Each row is a point. Each copy is the shape, with its points in the same order, turned, moved and blurred by noise. Say if it was mirrored as well.
In the rows, 128 means zero.

Shape, 7 rows:
[[153 144]
 [ 98 118]
 [148 121]
 [ 77 102]
 [178 153]
 [158 104]
 [104 100]]
Copy 1:
[[162 138]
 [100 138]
 [146 120]
 [ 76 137]
 [187 134]
 [145  98]
 [ 95 122]]
Copy 1 is: only turned
Copy 2 (7 x 2):
[[152 153]
 [114 105]
 [158 130]
 [102  83]
 [168 174]
 [174 121]
 [128  91]]
Copy 2 is: only turned
Copy 3 (7 x 2):
[[101 148]
 [153 118]
 [105 127]
 [173  96]
 [ 79 163]
 [ 94 113]
 [145 100]]
Copy 3 is: mirrored
Copy 4:
[[170 120]
 [107 113]
 [154 109]
 [ 82 107]
 [193 117]
 [160  81]
 [107 105]]
Copy 4 is: only turned

Shape:
[[116  43 112 148]
 [138 164 144  97]
 [175 106 114  91]
 [138 128 145 121]
 [129 131 147 172]
 [157 167 164 117]
 [153 141 147 116]
 [116 140 146 155]
 [167 110  88  93]]
Copy 1:
[[153 104 156 202]
 [114 118 112  76]
 [160 104  92 128]
 [110 105 133 116]
 [ 71 106 133 152]
 [ 91  91 100  80]
 [114 101 107 101]
 [ 81 118 141 129]
 [164 123  78 135]]
Copy 1 is: mirrored
Copy 2, 9 rows:
[[143  75  81 112]
 [125 152 185 127]
 [180 129 146 105]
 [129 116 161 128]
 [112 105 141 179]
 [128 138 196 150]
 [136 129 176 140]
 [ 95 118 145 166]
 [183 138 135 100]]
Copy 2 is: only turned
Copy 3:
[[ 99  48 130 153]
 [164 159 133 101]
 [139  94 135  69]
 [146 125 146 118]
 [116 136 171 149]
 [166 159 167 101]
 [152 135 153 104]
 [125 147 154 149]
 [120  99 119  64]]
Copy 3 is: mirrored
Copy 4 (9 x 4):
[[101  43 100 137]
 [132 149 174  97]
 [166  83 160 101]
 [123 120 140  99]
 [113 140  97 117]
 [141 159 149  79]
 [139 132 145  92]
 [105 143 117 120]
 [171  82 167 128]]
Copy 4 is: mirrored

Shape (12 x 6):
[[108 114  97 122 124 110]
 [119 111 108  88 122  83]
 [150 138 105 129 137  82]
 [ 73 173 173 164 149 151]
 [114 180 151 118  73 162]
 [118  98 107 131 127  92]
 [179 149 150 150 168 195]
 [140 101 144 117 106  96]
 [156 137 131 159 134 180]
 [ 88 171 166 161  95 130]
 [127 104 120  98 129  92]
 [121 117 126 105 136  87]]
Copy 1 (12 x 6):
[[126 109 106 114 123 106]
 [119 141 120  92 149  76]
 [174 148 119 121 128  86]
 [ 92 140 166 183  99 153]
 [ 90 176 133 101 106 177]
 [144 116 111 126 142  94]
 [180 113 208 109  97 190]
 [143 130 122 106 181 115]
 [167 109 160 117 103 178]
 [101 168 130 160 126 174]
 [134 120 128 100 155  87]
 [127 131 124 111 150  85]]
Copy 1 is: mirrored
Copy 2:
[[118 122 106 120 139 104]
 [124  86  83 142 133  90]
 [156 123 118 161 129  83]
 [117 173 120 166 178 191]
 [108 159  84 162  87 183]
 [116 106 126 136 142  93]
 [196 136 162 131 113 199]
 [113  88 125 162 114 116]
 [158 148 153 125 108 172]
 [ 86 172 113 184 134 165]
 [129  84 101 145 137 102]
 [131  92  99 157 143 106]]
Copy 2 is: mirrored
Copy 3, 12 rows:
[[103 102  88 121 111 140]
 [126  79  80  92 108 122]
 [126 119  76 117 118  97]
 [ 67 148 180 139 137 128]
 [143 146 173 123  96 166]
 [103  87  81 135 105 122]
 [143 137 149 180 201 135]
 [142  71 115 135 100 105]
 [136 133 136 190 153 142]
 [ 94 156 174 136  81 120]
 [129  83  94 113 122 119]
 [114  82  95 108 116 113]]
Copy 3 is: only turned

Shape:
[[195 114 149 151 148 135 142 154]
 [149 101  84 112 102 122 134  79]
 [161 128 109 115  75 120 114 114]
 [126 126 149 168 135 132 177 173]
 [141 122 154 140 131 104 124 108]
 [ 71  81 186  75 129 153 186 166]
 [ 71  65 176 114 130 128 154 198]
 [148 155 112 145 133 143 105  89]
 [132 148 116 117 160  93 141 123]
 [154 109 124 166 160 134 128 142]
 [156 136 109 124 136 135 113 142]]
Copy 1 (11 x 8):
[[171  74 107 154 162 121 148 179]
 [183 103  89 125  95 152 130  86]
 [190 126 104 113  86 141 143 144]
 [ 99 101 116 157 150 138 173 175]
 [147 106 117 123 125  88 135 138]
 [ 90  66 198  95 136 143 208 120]
 [ 71  52 172  97 117 149 173 159]
 [170 154 105 128 148 122 107 115]
 [135 114  85  89 162 110 143 114]
 [133  87 101 146 152 134 121 149]
 [167 109 102 110 149 144 125 152]]
Copy 1 is: only turned
Copy 2, 11 rows:
[[195  85 152 122 153 135 121 150]
 [130 105  75 123  98 157 140 109]
 [152 133 107  98  91 138 120 120]
 [145  86 177 137 150  88 149 161]
 [146 104 138 129 143 122 112  95]
 [ 59  74 161  64 197 107 142 148]
 [ 68  77 158 100 186  82  97 174]
 [157 139 136 152 117 166 142  97]
 [154 137 107 139 170 113 144 111]
 [161  94 143 164 150 139 120 146]
 [161 138 128 127 142 147 125 144]]
Copy 2 is: only turned
Copy 3:
[[149 131 125 178 168 122 132 153]
 [157  83 118 120  87 117 115 126]
 [152 119 129 142  67 138 118 152]
 [ 81 125 120 165 162 142 170 144]
 [126 122 161 164 124 119 117 111]
 [ 50 123 181  86 184 173 128 155]
 [ 28 113 158 130 181 146 109 169]
 [155 127 115 158  91 152 117  89]
 [125 159 125 136 123  91 132  96]
 [123 119  92 180 158 116 118 120]
 [142 153  96 153 120 128 108 138]]
Copy 3 is: only turned
Copy 4, 11 rows:
[[134  73  95 149 124 149 163 143]
 [149 132 106 117 131  71  93 132]
 [143 130 110 137  91 111  85 140]
 [ 92 107 139 187 139 138 169 124]
 [136 103 125 126 114 126 129  88]
 [ 74 108 232 119 126 102 174 146]
 [ 45  71 211 143 125 120 149 130]
 [151 143  96 118 143 148 104 108]
 [ 98 139  96 114 119 120 148  95]
 [111  87  98 143 157 143 137 117]
 [107 118  95 123 120 143 119 139]]
Copy 4 is: mirrored

Shape (13 x 9):
[[146 131 130 117  87 111 133  92 151]
 [131 104 118 157  98 125 157 100 166]
 [113 117  91 119 143 114 158 114 125]
 [126 121 121 120 101 104   7 122 118]
 [128 120 130 116 119 118 109 117 117]
 [147 135 129 138 105 109 155  88 112]
 [119 103 116 120 122 162 112 139 120]
 [132 120 129 131 161 130 127 129 126]
 [143 111 133 115 145 113 139 129 129]
 [ 16 133 132 127  98 107 148  95 134]
 [145 137 107 152 145 115 142 165 119]
 [132  86 123 125 120 130 154 166 118]
 [137 103 113 169 143  96 108  95 127]]
Copy 1, 13 rows:
[[147 147 112 106 137 104 176 122 141]
 [125 133 129 140 102 111 188 100 140]
 [101 134 147 109 117  88 128  92 117]
 [143 101  35 108 149  91  95 157 182]
 [119 116 111 107 136 102 130 135 130]
 [144 141 128 119 139 101 170 114  96]
 [104 104 113 110 105 127 119 130 131]
 [122 108 154 122 127 108 116 136 133]
 [116 114 154 112 128  95 140 139 128]
 [ 34 160 104 128 186 118 163  85 135]
 [121 143 142 144 100  79 109 145 112]
 [ 92 113 141 113  91 102 150 151 111]
 [141  99 118 152 132  73 134 104 138]]
Copy 1 is: mirrored
Copy 2:
[[132 141 118 113  99 138 116  83 143]
 [137 118  96 138 118 151 134 107 171]
 [146 129  88 133 138 117 135 127 104]
 [123 122 138  83  76 130  11 151 118]
 [118 124 125 108 120 120  98 120 117]
 [107 149  91 118 131 120 123  86 141]
 [115 110 131 108 129 149 116 158 113]
 [129 132 128 135 158 121 106 137 119]
 [138 129 131 115 152 109 119 118 126]
 [102  92  86 191  59 101 133 121  97]
 [130 161 111 116 154 104 128 166 145]
 [127 100 125  97 146 113 153 152 138]
 [135 122  85 130 145 118  68 122 152]]
Copy 2 is: mirrored
Copy 3 (13 x 9):
[[150 137 148 129  83  91 129 144 119]
 [156 121  92 145  77 109 140 158 133]
 [132 154  91 133 129 105 174 128 111]
 [ 97 149 175 198 130 100  77  72 128]
 [123 128 136 139 129 108 134 113 113]
 [164 116 126 138 113  96 142 148  86]
 [123 133 117 131 119 153 134  98 131]
 [128 120 118 134 156 123 142 129 139]
 [134 117 125 128 139 100 159 122 138]
 [ 55 166  86 144  85 119 138 176  71]
 [151 125 127 165 152 133 180 143 143]
 [122 106 118 136 115 139 183 104 141]
 [143 115  93 178 137  82 121 125 125]]
Copy 3 is: mirrored
Copy 4:
[[172 121 119 100 113 123 158 132 169]
 [181 103 145 118  88 130 131 118 154]
 [145 150 121  99 115 137  93 107 125]
 [ 87  96  57 118 127  84 147 189 174]
 [133 124 112  99 132 125 136 144 133]
 [177 142 112 103 104 136 160 124 124]
 [104 106 134  99 122 152 117 151 131]
 [130 127 122 134 143 146 118 124 133]
 [153 130 123 109 154 133 121 121 135]
 [111 180 175 109  56  72 106 126 146]
 [167 135 112 140 132 170  87 150 127]
 [158 106 152  96 144 138  89 162 110]
 [148 106  91 150 108 121 125 119 120]]
Copy 4 is: mirrored

Shape:
[[ 96 156 145 112 138 116 126 164 141 123 123  64]
 [140  81 158 140 179 138  54 152 118 167  82 155]
 [105 128  93 130 127 152  69 147 142 105 114 167]
 [137  90 172 153 163  86 109 121 158 159 151 153]
 [143 117  88 138 151 157 109 147 119 130 170 130]
 [115 126 168 115 108 157 130 118 162 135 115 107]
 [173 116  84 142 154 132 139 167 151 121 124 154]
 [111 112 102 130 129 125  91 156 135 191 173 129]
 [116  73 136 119 160 135 195 116 139  76  80 134]
 [147 111 125  93 162 139  68 119  83 142 151 151]
 [193 126 117 149  77 106 135 105  80 148 167  96]
 [155 134 141  98 101 117 146 129  95 150  91 100]
 [154 116 165 156 132 133 150 164 108 136  81 168]
 [113 126 106 167 131 156  96  74 143 129 135 158]
 [137 172 114 144 158 130  97 124 125 138 105 156]]
Copy 1:
[[ 76 167 154 131 133 142 117 121 115 117 121 122]
 [168 140  90 186 118 174  73 157 161  61 172 101]
 [158 132  91 102 115 154  86 161 151 104 136 179]
 [158 148 152 198 115 108 102 182 156 121 171 115]
 [159 100 141  95 145 159  89 159 119 128 164 130]
 [104 127 158 173  87 166 108 128 163 135 119 141]
 [171 104 102 106 124 153 140 180 119 141 141 116]
 [158 132 150 120 103 124  45 157 108 117 149 117]
 [115  62  96 172 137 130 167 125 189 136 114 122]
 [190 125 154 125 138 156  85 114 148  81 184 134]
 [191 100 216 162 152 154 119 132  82 134 113 142]
 [149 119 156 165 108 159 140  83  99 107 105 124]
 [141  90 108 193  97 165 158 165 109  85 144 140]
 [157 116 118 157 132 155  68 140 153 156 153 197]
 [154 154  97 149 128 169 116 135 112 126 176 167]]
Copy 1 is: mirrored
Copy 2 (15 x 12):
[[ 91 117 146 110 119 160 104 168 139 134 116  90]
 [152 146 163 161 165  80  49 130  93 185 143 139]
 [167 127  87 147 135 116  83 129 144 123 149 150]
 [105 126 197 146 180  97  93 123 150 152 191 139]
 [141 130 116 125 153 120 114 112  94  97 181 111]
 [117 107 165 147 144 170 117 149 128 137 125 160]
 [138 117 104 155 174  87 147 145 115 129 177 102]
 [114 127 130 127 138 142  92  71 116 155 184 109]
 [ 93  82 148 134 164  63 154 174 117 105 100 175]
 [185 152 166  91 146 102  93 106  95 133 161 138]
 [153 131 203 157 103 135 177  88 117  97 162  85]
 [137 134 179 136 110 131 164 137 111 152 101 110]
 [119 146 158 183 122  76 140 171 106 160 152 149]
 [146 150 136 167 173 133 106  96 144  87 152 171]
 [149 184 124 148 161 117 111 140 144 133 140 125]]
Copy 2 is: only turned
Copy 3 (15 x 12):
[[108 103 142  96 119  89 109 182 123 120 143  96]
 [131 166 190  96 152 135  66 107  54 114  87 169]
 [ 89 145 109 125 129 183  95 156  80 126  96 148]
 [123 155 201 141 153 140 104  99 142 132 147 153]
 [138 128 124 146 145 155 130 128  74 158 130 111]
 [ 78 119 180 120 133 125 127 142 131 100  89  96]
 [170 125 141 120 162 179 134 151 102 151 108 133]
 [ 91 109 148 135 142 132  96 105  85 188 131 129]
 [151  87 151 113 180 160 145 141 129  27 118 132]
 [115 178 115 105 134 140 117  68  70 129 122 120]
 [163 126 120 158 103  95 156  83 148 166  88  99]
 [142 103 136  86 121  91 145 108 128 118  74 108]
 [159 118 186 106 123 141 157 132  98 101  79 170]
 [ 85 165 124 178 164 150 132 123 115 121  84 147]
 [114 172 126 107 149 131 139 157  97 148  93 166]]
Copy 3 is: only turned
Copy 4:
[[109 107 136 130 182 128 102 175 140 150 135  80]
 [130  89 103 144 138 142 132 127 222 199  90 184]
 [105 117  76  88  99 125  81 112 165 176 129 136]
 [130  79 149 182 119 117 151  94 184 144 135 146]
 [135 112  72 113 143 118 127 109 141 167 180 143]
 [ 84  88 144 123 156 155 134 118 119 149 112 118]
 [141 107 100  80 119 129 141 127 184 128 174 149]
 [124  73  69 152 122 109 147 132 150 195 160 106]
 [100 125 123  88 160 103 140 110 146  61  92 161]
 [163 114 103 128 133  92 128 111 139 213 118 158]
 [198 134 102 153 125 163 178 121  87 155 155 106]
 [153 119 132 106 146 145 168 164 113 146  99 117]
 [124 109 124 126 108 157 150 172 156 120 112 189]
 [ 88 147  96 132 103 132 135  70 148 169 133 131]
 [108 154 131 116 104 125 131 139 173 188 146 138]]
Copy 4 is: only turned
